Every row gives one point. Two turns around zero, p and q, are shown by what they do to some points. Where does a point land after both, in the order given? Backwards means that the second turn is done in reverse. Each puzzle has new turns, and all numbers are rounded.

Turn p:
[-21  34] => [-6 40]
[ 24 -21] => [ 14 -29]
[ -3 -13] => [ -8 -11]
Turn q:
[-6 42] => [10 41]
[ 13 -22] => [  4 -25]
[ -6 -20] => [-13 -16]
Where do these land?
p, then q: [-15 -20] => [-25  -3]
p, then q: [-12  18] => [ 4 21]
p, then q: [  1 -21] => [-14 -15]
p, then q backwards: [-22   5] => [-22   6]
q, then p backwards: [48 19] => [47 21]

Turn p:
[ 9 14 -1] => [13 11 -1]
[-23  31   7] => [-7 32 21]
[ 21 -48  14] => [  5 -54  -5]
[ -7   3 -19] => [-10  11 -14]
Turn q:
[-19 -18  -1] => [-21 -15  -4]
[-34 -18  35] => [-45  -6  26]
[ 39  20 -19] => [46 10 -9]
[-7 14 -5] => [-3 14 -9]
[21  3 -8] => [23 -2 -2]
Where do these land?
q, then p: [ 1  5 15] => [ 5  3 15]
p, then q: [ 14 -17   7] => [  4 -22   3]
p, then q: [ -9 -28  17] => [-22 -23  12]
q, then p: [ -5  41 -39] => [ 12  41 -38]

Turn p:
[-8 21 19 11] => [ 4 16 21 17]
[ 21  16  10 -28] => [ 21   5  18 -28]
[-30 -48  20   7] => [-37 -43   8  20]
[ 26   4 -31  11] => [ 22   8 -35  -5]
[ 25  22 -11  -6] => [ 27  17  -6 -15]
[-28  11   8 -10] => [-23  14  19  -1]
[ -5 -25 -14  14] => [-12 -16 -23  10]
Turn q:
[ 14   3 -18 -16] => [ 15   5 -19 -12]
[ 19  44   4 -27] => [21 50 -6 -5]
[-45 -17  16  14] => [-39 -19  29  -6]
[ 17 -28   3   9] => [ 16 -28   2  10]
[-5 -2 -4 20] => [-13  -8  -4  14]
Where do these land?
p, then q backwards: [-18  -4  -3   3] => [-13   6  -2  12]
q, then p: [ 8 -8 36  9] => [ 17 -16  19  25]
q, then p: [ 23 -26 -28   7] => [  2 -22 -38  -9]
q, then p backwards: [ -9  -6 -27  14] => [ -8 -24 -19   4]
p, then q: [-20  23  19 -36] => [  1  28  40 -13]
p, then q backwards: [-10  45  17   1] => [  2  32  36 -11]
p, then q: [ 25 -23 -14   2] => [ 15 -22 -22 -11]

Turn p:
[  7 -10  12  31  19   7] => [ 11 -15  17  26  11  16]
[25 26 16  8 -1 25] => [30 28  5 12 -8 17]
[-21 -18  -2   0  -2 -34] => [-25 -21  11  -6   7 -25]
[-33 -26  -6  -4 -21  -9] => [-32 -26   1 -13 -20  -8]
[-15  25 -48  26  -8  19] => [-24  13 -41  40 -13   8]
[ 35 -12  17 -15   7  18] => [ 41  -3   2 -18   5  14]
[  8  11  -2 -34  11  15] => [  9  20 -15 -27  11  13]
[-10 -15  -1  -3 -14 -46] => [-17 -18  12  -8   1 -43]
[ 4 19 14 -9  8  5] => [ 6 23  9 -6  6  7]
Turn q:
[-34  39 -38  21 -12 -11] => [-21  17 -46  38 -14 -18]
[  5 -16  13   1  13   7] => [ 0 -9 18 -5 14  8]
[ 28  32   0 -12  -5 -14] => [ 28  30  -9 -11  -3 -16]
[ 24 -46   4 -24  -7  14] => [ 19 -33  15 -33  -5  27]
[ -1 -19  13  -4  32  12] => [-10  -9  17 -10  31  14]
[ 9  3 30 21 -1 10] => [ 8  8 33 17  2  1]
[  7   7  30  19   2 -29] => [  5   6  28   7   2 -36]
[-26   7 -16 -20 -14   5] => [-22   6 -23  -7 -20  10]
[-12  -7 -35  -1  -8   6] => [ -6 -16 -32   6  -8  11]
Where do these land?
q, then p: [ 2  7 -3 37 15 16] => [ 6 -8 12 36 13 14]
q, then p: [-21 -13  -4 -15  48 -26] => [-37  -9   1 -23  43   2]
q, then p backwards: [-19 -11  -6  -8  -7  17] => [-22  -8  -5   2  -1  19]
p, then q: [ 20 -19 -12  -9  -9  -5] => [ 16 -20 -11 -17   0  -5]
p, then q: [-23  10 -17  26 -41   2] => [-12 -12  -7  31 -42 -14]
q, then p: [ 24  13   0 -28 -11  10] => [ 22  26 -19 -14  -8   0]
q, then p: [ 17  14  43  -3   4 -15] => [ 13  29  33 -12   9 -16]

Turn p:
[  6  20  12   1  24 -23 -16  16] => [-17  16  -7  -1  24 -28  -7  13]
[-12  28   2  26   8 -21  -7 -19] => [-21  29   2  30  -2 -15   5  -8]
[-22  -2 -11  25  14  -8 -10  20] => [-24 -10  -3  25   5  -2   4  25]
[ -7  -7   9  14 -20 -18  35 -20] => [ 10  -4  25  14  -9  -6  32 -25]
[ -4  -4   0 -22  -9  27  -7 -38] => [  5   7  -7 -10 -13  31 -17 -34]
[ 32 -14 -25 -22  -5  13   5   9] => [ 28 -17 -23 -26 -17  -3  -6   8]
[ 13 -16  24   7 -23   1 -18  20] => [  5 -10  35 -12   0  -7 -22  16]
[  8 -10 -13 -27  21 -11   3   2] => [ -2 -15 -28 -17   9 -12   2  -8]
[ -1  -1  31  31   8  21 -10  18] => [  8   5  25  22  25   9 -20  23]
[-15   5 -28 -32 -16  20  26  -8] => [  7  -2 -20 -23 -19  34  30 -10]
Turn q:
[ -1   5  -8  -6   0 -11 -27  37] => [  6  26  -8 -16 -11  -1 -31  15]
[  7  38 -20   8 -20 -16  32   9] => [-25  25 -34   9 -19 -12  24 -12]
[  5  37  13  -3  12  39 -12 -18] => [-10  29  32  22  25  16   4 -19]
[-13 -21 -18   7   9  -2   5  -8] => [  2 -24 -16   1  15  -6  -7   2]
[-11 -32  31  -5  -8   8  31 -20] => [-10 -45  20  -7  -1  11  30   9]
[-24   9  23   5   3 -10 -27  16] => [-15   6  23 -16 -11  -7 -33   1]
[ 19  14 -16  -6   0  17   7  24] => [  2  31 -15   9   5  10   8  17]
[ 19  -1  -5   6  17  -7 -18 -22] => [ 28   0   8  12   8 -15  -4 -17]
[ -7  -9   2  15 -24   2 -18  10] => [ -3  -7  -1   7 -22  15 -23   4]
[ 16 -25  23   5  35 -19  19 -23] => [ 21 -29  23  -1   9 -37  26   7]
[-11 -15 -25 -25 -24   0   9  -5] => [  2 -13 -31 -19   2  26   7  -7]
Where do these land?
q, then p backwards: [ 23 -14 -21   1   7  24  24 -18] => [-11  -3  -6  14  28   9  37   8]
q, then p: [-25  -5   3  10  13 -12   8  20] => [-32 -15   0 -11   6  -5   4   8]
q, then p: [-14  48  34  22 -21  10 -13  23] => [-35  39  41   6  -1  29   4   4]
q, then p: [-11 -24  19   4  -5 -26 -15  41] => [-20 -11  19 -45  -9  -5 -12  23]
q, then p: [  7  19  11  -9 -10  13  26 -26] => [ 17   4   5  19  10  17  26 -22]
q, then p: [ -7   0 -14   0 -13 -21 -11  15] => [-13   2  -7 -16 -26   1  -6   3]
q, then p backwards: [ -4  -4  -9 -18   1  37  13 -23] => [-32  -6  16  -6  18  16  23   3]
q, then p: [ 22   0 -11 -16  20 -10 -15  -7] => [ 16  15 -16  -8   2 -27  -7  -6]
q, then p backwards: [  8 -20 -11   5   8 -15 -17 -24] => [ 26 -26   4   1   9   4  12 -11]

Turn p:
[-16 -28  21  25 -20 -25  25  -5  -8] => [-40 -10  20  14   5  19  27  -4 -21]
[ -5  23 -13 -10   6   5 -27   6  -3] => [ 11  13 -15  -8 -13  -6 -29   5   3]
[  9 -10 -14  13   3   2  12  18  -7] => [ 10  -2 -11  -1   9   8  17  12 -16]
[ 10 -13  22  10 -27  -8   8   2 -12] => [ -5  -8  31  13  -6  18  12   5 -12]
[ -8  15  -6 -10   3  36 -11  -1  10] => [ 15  19 -10 -14  -9   0  -4   2  31]
[ -6  19 -25  -5  -2  13 -16 -14   6] => [  9   2 -25  -2 -21  -1 -14  -7  17]
[18 14  7  8  1 -7 17 -1  6] => [ 11  -1   8   7  -5 -16  16 -10 -12]
[-36  14  -1 -25  26  -6 -12   6  10] => [-23  15 -14 -28   6 -24 -26   0  10]
[ 11 -18  -2  -2 -12  -8   4   9  16] => [ -3 -17   5  12   4  -5  11  20   2]
[ -2  -3  18 -14  -7  -4  16 -12 -24] => [ -5 -12  25 -16   1  12   0 -18  -6]
[  7 -22   7  -2   3 -18  16 -12  -8] => [-10 -23  11   5  18   4   7 -11 -10]
[ 17   7 -13  12  25  20 -32   3  14] => [ 28  23 -24  19  11  -7 -15   6  14]
Turn q:
[  6  -8 -10  18  23   3   2  11 -12] => [20 -4  4  1 19  1  6 22  1]
[ -6 -10  -4 -32 -24 -19 -35 -19 -15] => [ -5 -11 -14  -3  -2   9 -14 -41 -40]
[  5  -3 -17  19 -48   1   8   5  -2] => [-13 -25 -25  34  -7   2 -14  -1  15]
[  6  -4 -18 -19 -16   7  10   8  -5] => [ -4  -6 -32  -3  -2   5   8  -5   5]
[-6 14 15  1 18 -3 -2 20 11] => [  1   5  16 -22 -11  -6  -6  19   2]
[-17  -5  12  -5   8   7  -4 -11   9] => [-13  10  17  -8   6   9   2  -8  -1]
[-19  11  16  -6  14  10   8  12   2] => [-11  13  12 -17 -10  11   7  18   1]
[ 29  -4  14   6 -35   6   3 -26  -5] => [  6 -13   0  34 -20  -1   9 -33  12]
[-16  -8   9   3  23 -32  12  -3   3] => [-14   6  18  -5  13 -25   9  14 -22]
[-15  36   5 -15   8  11 -10 -14   8] => [ -2  38   4 -10 -18  11 -15  -6  -3]
[ 17 -11 -16  12   4   4   1   9  13] => [ 11 -10  -6  -1  16 -10  -4   3  21]
[15 -8 -6 17 25  4  6  9 -7] => [24 -3  6  0 16 -5 11 18  8]
Where do these land?
q, then p: [ -2  18  14 -18 -12  -7  -2  -6   8] => [-11  -8   7  -1 -27   8  -9  -6   4]
q, then p: [-20   7 -21   5  13  19  16  24  -3] => [ 12  15 -18 -24   2 -15   5  28   3]
p, then q: [-14  -5   7  28  22  17  -2   2 -21] => [16 40 -5  2 -6 16  2  9  6]
q, then p: [ 13  -7   6  -4 -16 -12 -28 -10  16] => [-10 -13   7  23   5  10 -21 -16  12]
p, then q: [-23 -15   1  -8 -14   5   2   8  -2] => [-20   0  -3 -20  -2  16   1   6   6]
q, then p: [-19 -17 -18  22  16 -11 -15 -19 -19] => [ 15  30  -5  -1  29   9 -10 -16 -19]
q, then p: [-19 -11   7  -1   4  -4 -11  -6  19] => [-15  12   8  -8   8  -2 -17 -10  10]
q, then p: [ 40  14  13 -20  17  19  32   2  -6] => [ 14 -32  10  -3 -25 -28  37  -1  -4]
q, then p backwards: [ 21   9   6 -20  -7 -11  -4  11   3] => [  1  27 -17 -11  -3  -2  11  -5   1]
p, then q: [  9  10 -27  12  -7  16  16  -1 -10] => [  7  -1 -29  14   2   0  16  -9  16]
q, then p backwards: [ 13  -4  11   3 -15 -30  -3  -7  14] => [  8  16   6 -11   2 -27   4 -16  14]

Turn p:
[ -2 -14  15  -1  -1  -7   8   1  13 -11  -6   9] => [ -9 -16  14  -3   8  -7   3   2  14  -6  -7   2]
[ -7   6   3  -1  10  -2   0 -15  -4  11   6   1] => [ -2  12   3  -9   2  -4   1 -16  -5   8   2  -2]
[ 1  6  4  0 10 15  0  6  4 -2 10 -8] => [  0   5   5   6   9  13   0   1  -4  -1  10 -13]
[  7   0   4   2   6   2 -10 -20   9  -1  -5  -1] => [ 13   3   3  -3   7   0  -5 -17   9  -4  -8  -3]
[ -3  -1   3   7 -10  13  -4   1  -6  20   1 -10] => [  5   2   2  12 -13   8   0  -5  -7  20  -1  -5]
[  0  -4  -7  -5   9   5   5  13 -10  19 -12  -8] => [  0  -4 -14   3   3  -3   6   6 -17  18  -6 -11]
[ 13 -19 -18   3  11 -32  -6   1  -2 -20  12  15] => [ -1 -16 -16 -11   7 -27 -16   0   6 -22  19  15]
[-17  -9   9 -11 -11  10 -14   0  -5   7 -15   0] => [ -7  -7   2  -6 -13  11 -10   0   2  15 -22  -7]
[ 19   6   1  -1  -3   1  -3  -2 -18   2  10  -6] => [ 19   3   3  -2  -8  -1  -4   2 -18  -4  10   1]
[ 2 12  2 -2  0 -3  2  9 17 -3  3  7] => [-1  8  4  0 11  3  3 13 13  0  5  5]
[  5   6  -4  13  -3   5  11  14 -10  -7  -2  11] => [ -5  -4  -1  11   4   6   6  10 -13  -6   3  17]
[ -4   5  -8  -2 -12   9  16  -8   4  -2   2   5] => [-3  2 -1 -2 -8 11 20 -4  5 -4  2  7]
[-14   6  -4  -1  -5 -15  -6   0   7 -12  -3 -15] => [ -9  13  -4   3 -10  -9  -6   6  13 -11  -6  -9]
Turn q:
[ -8  -6  -9  -1  -8   5  -6 -10   4  -7   7   0] => [ -1  -6 -11   0   0   7   0 -15   0  -6   7   2]
[  2   2 -16   7 -11 -14  -5  48  13  -2  -7  -1] => [-13  -9 -23  -3  -6 -19  -4  41  13 -11   1   4]
[20  6  5 -5 -2 -1  1 -5 10 -2  8  2] => [15 11  3  2 -6 -4  1 -3 15  1  3  3]
[-6 -7 12 -1 -3  6  0 -8  2 -1  9  8] => [ -4  -3  11   1   0   4   0 -13   2   0  10   7]
[ -2 -24   0   4  30   1  -8  -3  -6   6  -6   5] => [  6 -18   9   0  28  -5  -9  -4 -11  10 -10   9]
[-5  4 -6 13 -7  7 -6 -7 -2  3  7  9] => [-3  0 -8 12 -4 11 -1 -4 -6  5  7  9]
[  5   0   8   5  -2   3  -1   0  -5  -8  -7 -14] => [  4  -5   7   4  -6   6  -5   2   3  -6  -8 -13]
[ -6   6   7  -8 -11   3  12   2 -10  17   9  -9] => [ -2   6   8 -12 -11   5   7   5 -10   9  16 -12]
[ -3   3   9  -1   1   2  -7  -6   9  11   7 -11] => [ -1   5   2  -2   2   3 -12  -6   6  10  10  -9]
[  0   6   2  -4  -5 -24   8  -3  -7   4   3   4] => [ -3   9   1  -2 -14 -19   5  -4 -10   4  -2   0]
[  6 -11  -6   3  15   4  13  -7   0  -5 -32   5] => [  1 -10   4   3  17   1  18   0   3   4 -31  -2]
[ -4   7   6  -2  13   4  14  -4  -2  -6   9 -14] => [  5   9  11   4  10   0   3  -3  -6  -8   7 -18]
[  2  11  -3  -5  -4  -4  -8  11   2  -6 -17  10] => [ -9   8  -6  -5  -5   0  -1  11   7  -6 -17  10]
[ -2   0 -10  -5  -9   7  -5  -8  -8  -4   9   6] => [ 5  0 -8 -3 -6 10  3 -9 -8 -6  6  9]
Where do these land?
p, then q backwards: [-8 -6 -7 10 11  8 -1  8  5 -9  1  3] => [-16  -1  -4  11   3   7  -5   1   9  -6   0  -1]
q, then p: [ -9   0  -2  -3  -7   5  -6 -11   8  -5   9  -2] => [  2   5  -3  -4  -4   9   0 -15   7  -6   7  -2]
q, then p: [ -1   5 -12   9  -5   3   9   5  -2  -5  -9  -2] => [-7 -4 -9 13 -2  1 10  5 -5 -5 -1 -1]
p, then q: [ -9   6   2 -15   1   3   2  -1   9  -3  11  11] => [ -5  11   4 -13  10   4   2  -2   6  -5  13  -1]
q, then p: [  4   6   6  11  -1   4  -4   5 -12  -8  -8  -3] => [ -1  -6   4  14  -2   8  -7   6  -4  -2 -11   2]
p, then q: [ -7   8  -5   0  -9 -25  -5   1  11  11   3  -4] => [-11  16 -15   0  -9 -16  -2   6   9   8   5   1]
q, then p: [-10  -9   4 -28  12   7  -1 -11  -3 -10 -26  -1] => [ -2  -3   1 -23  13   5   8  -6  -2  -8 -29 -19]
q, then p backwards: [  8   5  -4   4   9   7  -7 -12   3  17 -10   2] => [  0   7   1   0   2  10 -11   2   6  20 -10   5]
p, then q: [ -7  -9   6   4 -10 -12  -4   0 -17   4  -2   3] => [-11  -7   0  -8 -17  -3  -4  -5  -5   6  -4   9]
p, then q: [ 8 -6  3  8 30 -6 28  3  5 -8 10  0] => [  5   1  15  12  17 -24   1 -10 -20 -12   7 -11]
p, then q: [ -1  -2   2  -5  -5  -2  -5   6 -18   4   6  -7] => [  1  -5  -1  -9 -17   4  -7   5  -8  -1   3   1]
q, then p backwards: [ -7   5   6   2 -13  -1  -2   3  13  17   9  -4] => [-13  -3  -6  -4  -3  -3  -5   7   6  10  19  -1]
p, then q: [ 38  -5   1   5 -11   8  -5   4  -2  -6   5   4] => [ 28 -15  11  10  -4  -3  -1   8  11  -5   2  19]
